Each wall is flat, endless, passes through zero and stands at right angles to its row. A trip goes straight from one point to another. Which walls does it cross, in order?

Walls:
(1): [13, 47, 4]
(2): [23, 37, -31]
(3): [-62, -18, 15]
(4): [12, -81, -20]
(5): [14, -1, 15]
(6): [-32, -7, 8]
(7): [-3, 2, 35]
Trips:
[38, -5, -24] to [43, 26, -72] => 5, 4
[30, -25, 7] to [13, 19, 6] => 2, 1, 4

Walls:
(1): [-25, 25, -11, 18, -27, -53, 8, 24]
(2): [35, -9, -30, -7, 32, -24, -35, -6]
(3): [1, -13, -21, -31, -5, -16, 39, 55]
(4): [-6, -3, -39, -44, 57, -13, -56, 49]
Trips:
[-37, -18, -36, -13, -44, -18, 7, 23] to [21, 57, 8, -16, 12, -25, -8, 12] => 2
[-14, -4, -26, -39, 10, -69, 6, 13] to [-13, -34, -16, -27, 24, -33, 21, 55] => none
[54, -19, -29, 8, 3, -42, -30, -52] to [-14, -15, -7, 26, 67, 38, -52, 18] => none
[34, 13, 17, 53, -36, -59, -6, -1] to [12, -18, -28, -39, 13, 55, 55, 54] => 3, 2, 1, 4
[-5, 0, 39, -56, 25, -14, -23, 21] to [35, 0, -58, -34, -24, 8, 40, -17] => 4
[-8, 7, -30, -10, -25, 40, 9, 46] to [-23, 39, -40, -23, 83, 4, 51, -61] => 1, 2, 3
[7, 6, -38, -42, -19, -14, -28, 13] to [42, 21, -1, -31, 64, -14, -20, -30] => 1, 3
[11, 15, -24, -12, 10, 6, 43, 18] to [-41, -17, 48, 3, 13, -15, -64, 29] => 3, 2
[78, 37, 19, 15, 2, -32, -20, 13] to [-69, 26, -21, -21, 61, -25, -21, -19] => none

Walls:
(1): [-13, 33, -17, 69, 28, 45, 8, -8, 42, 37, -5, 26]
(2): [60, 31, 2, 15, -18, -39, 45, 12, 61, 1, -10, -29]
(3): [-53, 11, 18, 21, 20, -3, -12, -45, -18, -16, 42, 17]
(4): [-48, -47, -26, -29, 9, 42, -30, -63, -14, 49, 29, -12]
(5): [8, 0, 23, 13, -4, 22, -15, -24, -8, -19, 7, 25]
(6): [18, 35, 7, 9, 4, 8, 55, 40, 23, -18, -9, -19]
(7): [3, -40, 10, 11, 8, 6, 55, -38, -94, 37, -1, -4]
(8): [-37, -21, 30, 8, -38, -17, -19, -15, -5, 11, -3, 42]
Trips:
[26, -20, -11, 63, -13, 12, 34, 84, -16, 12, 11, 20] to [22, -42, -12, 0, 27, -62, 14, 2, -8, 5, 45, 72] => 8, 6, 1, 3, 5, 2
[-4, -44, -37, -26, -39, 53, -32, -8, -23, 51, -29, -69] to [17, -14, -66, -25, 18, 49, 88, 16, 4, -37, -4, 46] => 6, 1, 2, 4
[-2, -18, -4, 60, -50, -13, -4, 18, 26, -14, -2, -33] to [-38, -17, 20, 25, -31, -33, 65, -4, -25, 63, 33, -17] => 7, 3, 4
[0, -65, 4, 5, 8, 55, -23, -8, -1, 15, 15, -9] to [-39, -52, -2, -13, 20, -82, 9, 34, -33, 29, 5, -47] => 1, 5, 3

Walls:
(1): [-12, 46, 31, -21, 39, 13, 10, -28, -13, -49, -3, 54, 23, -23, 37, 76, 90, -43]
(2): [-14, -4, -42, -68, 54, -11, -6, -46, -22, 26, -30, 14, -47, 35, 58, -85, -26, 5]
(3): [-1, 16, 39, 0, -72, -13, -33, 8, -4, -11, -18, 9, -24, -46, -5, 36, 10, -15]
(4): [28, -27, 58, 6, 56, 12, -13, 19, -23, 20, 3, 42, 15, 81, -13, -6, 40, 22]
(5): [13, -23, -1, 4, -47, -57, 18, 12, 14, -14, -21, 14, -5, -15, 49, 7, 24, 49]
(6): [-18, -76, 36, -22, -28, -37, -33, -32, 26, 11, 18, 24, 28, 3, 6, 7, 28, -22]
(7): [17, -1, 13, 4, -45, 36, 39, -24, 43, -57, -9, -1, -28, 10, 32, 13, -23, -14]
(8): [-9, 5, -39, 14, -8, -17, 63, 17, 0, 42, 32, -35, -21, 40, 11, 43, -51, -13]
(9): [-30, -13, -24, -12, -30, -33, -25, 46, -8, -13, 34, -73, 20, -10, 72, -13, 22, -29]
Trips:
[-13, 66, 40, -71, 25, -46, -17, -37, -86, 5, -26, -12, 46, -8, -22, 8, -8, -2] to [5, 8, -10, 19, 7, 19, -25, 28, 9, -17, 23, -29, 71, -3, 18, -7, 20, 86] => 9, 3, 2, 5, 1
[10, 97, -36, 17, -52, -9, 23, 4, -46, -1, 12, 0, 62, -4, 16, -19, 32, -8] to [-6, 25, 53, -32, -44, 3, 19, -4, -14, -25, 47, -23, -11, 26, -14, -20, 15, 32] => 7, 8, 4, 1, 6
[39, 3, 1, 1, -21, 6, 38, 36, -14, 13, -1, -26, -30, -4, 0, -70, -23, 36] to [7, -3, -25, -4, 37, -52, 4, -44, 7, -1, 13, 21, -12, 2, 12, 52, -15, -20] => 9, 1, 6, 7
[16, 86, -1, -16, 21, -46, 66, 69, -37, 5, -62, 8, 6, 91, 19, 29, -62, -7] to [-31, 2, 101, 58, -35, -25, 40, 10, -34, -7, -54, -15, -73, 5, -37, -2, -14, -19] => 3, 2
[15, -66, -34, 32, -14, 8, 6, 40, 14, -26, 15, 0, -3, 73, -2, -72, 29, 24] to [-43, 4, -19, -14, 15, 11, 11, -11, -3, -72, 33, -20, 50, 30, 37, -43, 35, 21] => 1
[-22, 61, 59, -44, -11, 39, 23, 43, 17, 12, -23, -21, -33, -59, -34, -5, -8, -10] to [11, -6, -25, 10, -51, -1, 1, -4, 61, 4, -46, -6, 1, 18, 2, -4, -21, 6] => 1, 5, 8, 6

Walls:
(1): [-7, 5, 25, 54, 9, 41, -1, 42, -34, 39, 7, 12, 12, -18, 25, 3, -9, 29, 34, -47, 7, 42, 12, 36, 18, 27, 19, 10, -8, -33, -40, -34]
(2): [-42, -15, 52, 11, -8, 15, 13, 2, -21, 23, -15, 16, 39, 14, 5, 4, 14, 26, -13, -61, -17, 10, -14, -13, 29, 6, 46, 29, -55, -11, -1, -26]
(3): [33, -66, -40, 2, -3, -33, 11, -4, 8, -39, 24, 42, -14, 57, 18, 1, -59, -42, -13, -5, -35, -31, 1, -30, 30, 3, -4, -5, 24, -46, -15, 3]
(4): [-35, -3, -62, 7, -59, -29, -43, 53, -4, -11, -26, 15, 12, 13, 6, -15, 56, -51, -1, 8, -3, -58, -6, 3, 4, 17, -32, -8, 66, 38, -22, 58]
(5): [-86, -3, -67, -6, -29, 12, -57, 0, -17, -52, 25, 42, -30, -2, 7, -51, 24, 7, 3, 16, 15, 81, 32, 16, -4, 1, -30, 32, 44, 14, -9, -13]
(6): [18, 0, 14, 25, -20, -34, 21, 4, -11, 22, 4, 7, -20, -1, 45, 46, -39, 51, 7, -2, -22, -20, -40, -56, 0, -21, -19, 49, -18, -6, -45, 12]
(7): [-52, 48, -37, -49, -7, 6, -41, 19, -18, -4, 30, 2, 22, 10, 1, -1, 17, -7, 56, 12, 12, -8, -40, 50, 2, 31, -1, -43, -76, -8, -12, 8]
(8): [17, 55, -94, 43, -23, -50, 36, 51, 2, 61, 45, -5, 29, 64, -26, 22, -5, -28, 7, 1, -20, -34, -65, 22, -33, 34, -16, 1, -27, 23, -22, -12]
(9): [-10, -32, -33, -28, 11, -34, 36, -19, 79, -1, 9, 36, 17, 25, 2, 45, 35, 32, -72, -10, -57, 8, 54, 16, 36, 46, 13, 1, -20, 27, -4, -38]
(10): [38, 27, -44, -13, -58, -2, -47, 33, 23, -4, -11, -6, 9, 73, -3, 37, 51, 7, 15, 11, 34, 2, -14, 58, 28, -4, 20, 33, 37, -12, 18, 26]
Trips:
[33, -34, -14, -20, 20, 25, 44, 3, 14, 41, 76, -53, 24, 37, -27, -27, -14, -28, 2, -4, -35, 35, 4, -37, 9, 25, -2, -11, 38, -5, -43, -27] to [26, 14, 77, 25, 62, 21, 19, 16, 32, -6, 19, 1, -50, -25, -35, 19, 29, -30, 10, -11, -38, 67, 94, -35, -9, -37, 29, -24, -13, 22, 42, -11] => 8, 3, 2
[-50, -30, 16, -20, 53, 43, 40, -3, 17, -4, -29, 42, 36, -1, 18, -2, 12, -30, 22, -2, -16, -24, -30, 38, 26, -16, -32, -1, -41, 4, 27, -28] to [33, 8, -91, 23, -8, 5, -46, 25, 30, 78, -8, -49, 47, -35, 28, 66, -48, 18, 54, -12, 5, -50, 15, 1, -32, -36, -58, -35, -5, 22, 26, -1] => 8, 4, 2, 6, 9, 10
[64, 26, 68, -3, 41, 52, 1, 57, 10, 5, -75, 58, -2, -3, -23, -8, 50, -37, -19, -26, 55, -36, 43, -8, -19, 15, -26, 20, 55, 27, -23, 25] to [31, 56, -30, 19, 5, 35, -12, 35, 42, -11, -21, -43, 20, 20, -19, -66, 24, 24, 22, -48, -28, 34, -8, 3, 50, 29, 19, -36, -2, 18, -34, -25] => 2, 8, 9, 7, 5

Walls:
(1): [0, 9, -20, 32, 13, -33, 24, -25, -54, 27, -32, 12, -8, 22, 16, 1, -12, -18, 1, -1, 25, -56, -22, -76, 35, 2, 26, 21, 66, -13, 37, 26, -26, 2, 43, 44, 12, 33, -9, 18, -50, 64, -44, -39, 17, 59, -6, -42]
(2): [-73, 2, 27, 16, 36, 60, -7, -57, -34, 4, 68, -7, -6, 3, -18, 44, -31, -10, 13, 26, -20, -18, -5, 39, 57, -68, 14, 2, 14, -16, 1, 11, 56, 22, 36, 13, 35, 80, -26, 4, 77, 24, 0, -20, 48, 25, 55, -38]
(3): [15, -42, -18, 47, 8, -61, 78, 12, 14, -6, -55, -2, -11, -16, 20, -37, -28, 38, 13, 38, 13, 29, -16, 3, 1, -10, -24, -31, 8, 28, 50, -21, -18, -57, 33, 29, 46, -82, 55, 48, -21, -38, 30, -6, 28, -28, 14, 26]
(4): [30, -30, 8, -6, 67, 73, 47, -12, -34, 20, 18, 22, -4, -8, -43, -31, 40, 5, -6, 41, 10, -11, 67, 24, 4, 8, 37, -24, -3, 6, 15, 46, 8, -18, 34, -14, -14, -8, -17, -18, -19, -7, 44, 7, 42, -28, 17, -20]
(5): [12, 7, -5, -16, -24, 40, 14, -18, -25, -58, 49, -51, -7, 9, 15, -7, -52, 12, 17, 1, 68, 27, 9, 3, 19, 44, 18, -49, -49, -12, -19, -44, -24, -27, 19, 6, 4, 10, 0, -15, -42, 4, -32, -20, -9, -59, 32, -22]
(6): [31, -40, 83, -9, 20, 39, 15, -22, -42, 7, 15, 17, -28, 14, -19, 37, 18, -18, 24, -15, -35, -17, -2, -36, 46, -34, 62, 0, 55, -47, -26, 12, -19, -48, 15, 52, 7, -6, 9, 23, 34, -24, 86, -86, -23, 2, -60, 22]
(7): [21, -47, 11, -25, -12, -16, -37, 0, -52, 40, 57, -5, -71, -31, -59, -2, -45, -30, 7, 20, 11, -16, 53, -16, 45, -13, -37, -10, 26, 34, -5, 35, 34, -8, -10, -32, 28, -17, -32, 81, -7, -10, 7, -42, -32, -21, 15, 3]
(8): [17, 23, 79, -13, 29, 3, -38, -21, 45, -57, 12, 25, -1, -8, -13, -17, -74, 75, -9, 67, 36, -1, 13, -24, -17, 32, -14, -55, -44, -10, 0, -31, -3, 3, -67, -9, 30, 11, -7, -51, -10, 2, -35, 18, 3, -20, -9, 17]
(9): [59, 9, 8, 33, 31, -7, 33, -42, -11, -31, 81, 24, -11, 39, 37, -38, 7, 27, 14, -13, -7, 11, 63, 9, 21, 17, 41, -35, -11, 35, -19, 14, 38, 19, 11, 9, 3, -1, -30, -38, 35, 63, 1, -25, -4, 38, 18, -5]
(10): [-16, -23, 0, 29, -76, -9, 10, -12, 16, -11, -59, -13, -57, -34, -23, 41, 9, -27, 41, 74, -4, -16, -34, -29, 3, 6, 45, 63, -4, 52, 13, 41, 29, -57, -34, -59, 44, 8, -23, 26, -50, 45, -16, -1, 44, 27, -3, -34]
Trips:
[44, -20, 3, -19, 13, 55, -5, 24, -56, -24, 25, 17, -10, -25, 33, 6, -14, -23, 8, 52, 13, 40, -12, 55, 31, -59, -27, -11, -19, 8, -33, -17, 2, -2, 7, 43, -30, 7, 52, -51, -28, -25, 26, -57, 25, -20, 5, -29] to [-32, -26, -11, 43, -20, -48, 60, 1, -18, -28, 81, -36, 42, -15, -2, 53, -10, 0, -3, 7, -37, -30, -20, 44, -44, 26, -38, 34, -39, -18, -19, -1, 33, -24, -53, 23, -38, 7, -22, 45, 3, -10, 5, 28, -31, -91, 51, 34] => 8, 9, 6, 4
[-56, -1, 25, 31, 32, -16, -15, -8, 37, -32, 17, 20, 35, 21, -46, 31, 18, -1, -30, 27, -41, -18, 39, 53, 14, 10, -50, 21, -9, 39, 32, -38, 2, 45, -5, 3, 28, 11, -9, -44, 2, -65, -42, -51, -36, 7, -5, -3] to [2, -4, -43, 1, 22, 35, 10, 9, 7, 10, -27, -72, -28, 18, -24, 4, 42, -79, 7, -57, -16, -6, 10, 14, -11, -3, 10, 44, 4, -50, 50, -54, -4, 40, 46, -27, 29, -22, 16, 4, -35, 29, 18, 4, -52, 10, 30, 70] => 8, 2, 1, 6

Walls:
(1): [1, 11, 45, -21, 19, -103, -10, 10, 1, -38, 7, -28, 24, 22, 2, -12, -17, -41, 53, -24, -12, -5, -8, 41, 11, -2, 21, 24, 8, -45, -47, -36, -18, 31, 8, 60, 22, 9, 10, -67, -46, 7, 20, -45, -18, -60, 37, 6]
(2): [111, 55, -53, -24, 27, 58, -91, 33, -55, 44, -32, -4, 31, -2, 22, 8, 3, -23, -44, -2, -14, 31, 0, 7, 7, 15, 9, 34, -45, 22, 64, 41, -11, 5, 1, 5, -31, 15, -31, 4, -47, 6, -8, -13, 25, -17, -4, 27]
(3): [36, -11, -15, 4, 33, -61, -13, -42, 48, -90, -34, 31, -69, -13, -13, 4, -19, 31, -38, -2, 13, 17, 15, -91, 24, -16, -10, -14, 6, -40, 11, 10, 32, 28, -40, -43, -68, -11, 18, 0, 29, 16, -19, 2, -7, -44, -7, 60]
(4): [26, 47, -25, -18, 7, 11, -53, -23, 37, 16, -29, 84, 58, -14, -53, 23, -9, -42, -3, 0, 47, -8, 1, 1, 7, 16, 40, 2, 23, -13, 39, -56, -23, -53, 28, -34, -20, 20, 24, 81, -30, -14, -57, 8, 65, -19, -17, -5]
(5): [-16, 39, -11, -8, 2, -16, 7, -16, 49, 10, 2, 6, -62, -50, 2, 38, 18, 41, -16, 43, 12, 35, -89, -5, 43, -18, 3, 2, -76, -39, 7, -33, -41, 12, 12, -38, -28, 4, -21, 1, 13, 31, 41, 55, 4, -8, 24, -6]
(6): [-54, -15, -64, -26, 20, -4, 18, 29, 3, 58, 15, 47, 3, 29, 5, -13, -26, 51, 22, -35, -29, -20, 18, -31, -39, -34, -38, -22, -10, -5, 62, 36, 11, -31, -32, -34, -47, -13, -7, 4, 56, -33, -6, 4, -26, 8, 13, 13]
(7): [-36, -14, -33, -22, 3, -44, -17, 12, -39, -45, -50, -55, 26, -11, 20, 32, -72, -6, 41, -6, 72, 26, -1, 31, 11, -14, -18, 37, 12, -31, -24, 26, -64, -16, 15, -36, -32, -34, -69, -9, -27, -16, 98, -6, -3, 24, 57, 23]
(8): [32, -36, 31, -28, 4, 22, -5, -2, -59, 12, 8, 38, 62, -61, 23, 7, -26, 0, -33, 32, -10, -28, -15, -19, -18, 10, 26, 25, 49, 31, 11, -13, -15, 1, -17, 20, -29, 26, 14, -4, 4, 20, -34, 16, -11, 11, 49, 9]
(9): [7, 30, 34, 57, 21, -12, -25, 2, -1, 13, -18, 24, -8, 4, 24, -11, -68, 39, 17, 3, 15, 27, 2, 9, 14, 25, 10, 30, 2, 23, 30, 10, -10, 43, 47, -66, 1, 88, 5, -3, 6, -11, 9, 4, -10, -42, -7, -55]
(10): [-21, -23, -17, -19, -50, 18, -37, 3, -15, 15, 24, 32, -3, 38, 17, -1, -6, 8, -3, 22, -11, 16, -43, 7, -17, 9, -14, 57, 10, 18, 4, -26, 31, -22, 26, 25, -5, 8, -27, -44, -6, 17, -17, 36, 18, -11, 14, -2]
(11): [-59, -13, -22, 51, -16, 22, -48, 2, -26, 1, 38, 19, -9, -7, 42, -74, 37, -13, -18, -15, 22, 43, 49, 31, 23, -31, 21, 24, -10, 0, 79, -2, 5, -6, -19, -28, 12, -7, 24, 75, -11, -53, -41, -10, -44, 37, -32, -73]
Trips:
[-8, -13, 7, 48, -49, -11, 17, 31, -50, -34, 7, -16, 74, 8, -49, -65, -24, 31, -49, -40, -7, -22, 1, 5, 34, -24, 45, 22, 67, -67, 84, 2, 33, -26, -11, -62, -29, 19, -13, 18, 57, -48, -19, 13, 53, 12, -30, -14] to [-34, 14, -34, 15, 35, -18, 3, -38, -49, -11, -36, 79, 31, -36, -36, -45, -42, -24, 26, 50, 37, -10, 82, -5, 10, 5, -12, 11, 65, -35, 21, -6, 8, -5, -57, -24, -36, 51, -32, -35, -13, 21, 36, 26, 11, -3, -38, -40] => 7
[-40, 24, -1, -60, -62, -25, 20, -42, -6, -58, -6, -32, 12, -22, 15, -51, -22, -8, 27, -28, -25, -3, -5, -46, -18, -21, 15, 23, -11, -10, -12, 14, 42, -34, 40, -1, -15, 37, 10, 22, -23, -33, -25, 29, -38, 12, -19, 9] to [-7, -30, 14, -24, 17, -7, 22, -12, 13, -9, 2, -16, 7, 4, 23, -10, -22, 3, 9, 11, 3, -22, -19, 39, -13, -38, 37, -17, 48, 24, 0, 5, 56, -66, -13, 24, 14, 1, -18, -10, 70, -36, -4, -14, -42, 79, -63, -46] => 8, 3, 1, 7, 10
[38, -7, -56, 16, 18, -2, -6, 14, -26, 18, -17, -4, 0, 12, -11, -15, -64, 10, 57, 30, -10, 3, -1, 32, -23, 10, -90, -4, 27, 6, 12, 35, -6, 2, 40, 26, -67, -15, 23, 14, -27, 31, -23, 56, -54, -25, -27, 26] to [-107, 0, -25, 17, -43, 39, -11, -6, 59, -35, -32, 27, -23, 6, -1, -48, -19, -70, -6, -21, 8, 0, 8, -46, 23, -47, -50, -3, 29, -42, 42, 6, 5, 55, 8, -31, 10, 9, -8, 6, -66, 39, -16, -9, -23, 45, 23, -32] => 8, 11, 4, 2, 5
[20, -28, 12, -25, 15, -18, -1, -22, 47, -25, 22, 3, 13, -20, 35, 27, -18, 60, -24, 30, -29, 1, -26, -9, 11, 40, 4, -5, -28, 22, 9, -39, -25, -8, 40, 2, -4, 24, -24, 3, 17, 18, 39, -12, 16, -41, -37, -25] to [22, -36, -10, 4, -8, -30, 38, -34, -32, -2, -25, -26, -17, -5, 17, -92, -76, 10, 24, -6, 21, -18, -66, -39, 20, -12, 19, 25, 30, -2, 8, 28, 46, 16, 1, 22, 34, 31, 29, -22, -68, -24, 39, 36, -8, -23, 35, -8] => 4, 7, 5
[19, 3, 19, -54, 2, -45, 51, -7, -36, 28, -18, -28, -69, 27, -49, 13, 9, 7, -29, 10, 45, -11, -46, 20, 2, 21, 28, 2, -24, 31, -17, 6, -28, 31, 27, 22, -11, 76, 26, -26, -36, -6, 7, 56, -29, -32, -54, 30] to [28, 19, -39, 1, 1, -27, -25, 22, -31, 18, -32, 3, -13, 76, -24, 47, 25, -47, -49, -10, 55, 67, 33, 62, 0, 3, 56, -22, 33, -31, -34, -31, -34, -9, 2, -43, 6, 7, 34, 54, 52, 12, 77, -22, 3, -1, 31, 63] => 10, 7, 4, 9
[-22, 12, -32, 0, 42, -5, -4, 33, -15, -3, 75, -2, 34, 0, -15, 39, -10, 19, -37, 12, 0, 54, 2, 20, 13, -17, 3, -13, 35, -6, 35, -3, 26, 23, 9, -28, 25, -28, -57, -34, -14, -37, 28, 21, 5, 34, -34, 41] to [79, 13, 33, -18, 38, 0, 39, 11, 65, -2, -17, -4, -4, -4, -4, -35, 42, 8, 20, -78, 11, 22, -40, -14, 1, 17, 10, -14, -23, -1, 21, -22, 6, 26, -56, 14, -26, -8, 8, -7, 39, -5, -1, -32, 11, 51, 5, 1] => 10, 3, 11, 7, 1
